Each row is a point. Any point is a mix of the corners, with weights that add up to 1. It lies inside the corners' shape when no weight is negative. Is each point inside? If not, which corners have a negative weight?

Corners:
(1): [0.15, 0.62]
(2): [0.30, -0.33]
(3): [0.06, 0.10]
Points:
[0.19, 0.62] => outside (3)
[0.09, 0.12] => inside
[0.17, -0.25] => outside (1)
[0.20, -0.05] => inside
[0.07, 0.39] => outside (2)
[0.08, 0.10] => inside
[0.25, -0.18] => inside
[0.20, 0.52] => outside (3)
[0.25, -0.47] => outside (1)

Corners:
(1): [-0.81, 0.03, 0.37, -0.38, 0.56, 0.31]
(2): [-0.08, 0.11, 0.26, 0.07, 0.24, 0.13]
(3): [0.18, 0.26, -0.32, -0.13, 0.25, 0.43]
(4): [-0.67, -0.10, -0.27, 0.22, -0.70, -0.56]
(5): [0.01, -0.47, -0.48, 0.21, -0.34, -0.57]
(6): [0.15, -0.03, 0.03, -0.29, -0.13, 0.27]
(7): [0.29, 0.17, -0.60, -0.16, -0.37, -0.58]
Points:
[-0.25, -0.14, -0.24, 0.06, -0.10, -0.30] => outside (6)
[-0.07, 0.19, -0.04, -0.35, -0.08, 0.20] => outside (2, 5)
[-0.38, -0.12, -0.03, 0.09, -0.12, -0.11] => outside (7)
[-0.29, 0.22, -0.20, -0.06, 0.02, -0.07] => outside (5, 6)
[0.16, 0.06, -0.48, -0.09, -0.29, -0.46] => inside
[-0.45, 0.05, 0.08, -0.23, 0.25, 0.15] => inside
[0.19, -0.01, -0.32, -0.11, 0.00, -0.18] => outside (4)
[-0.42, 0.05, 0.16, -0.20, 0.30, 0.15] => inside
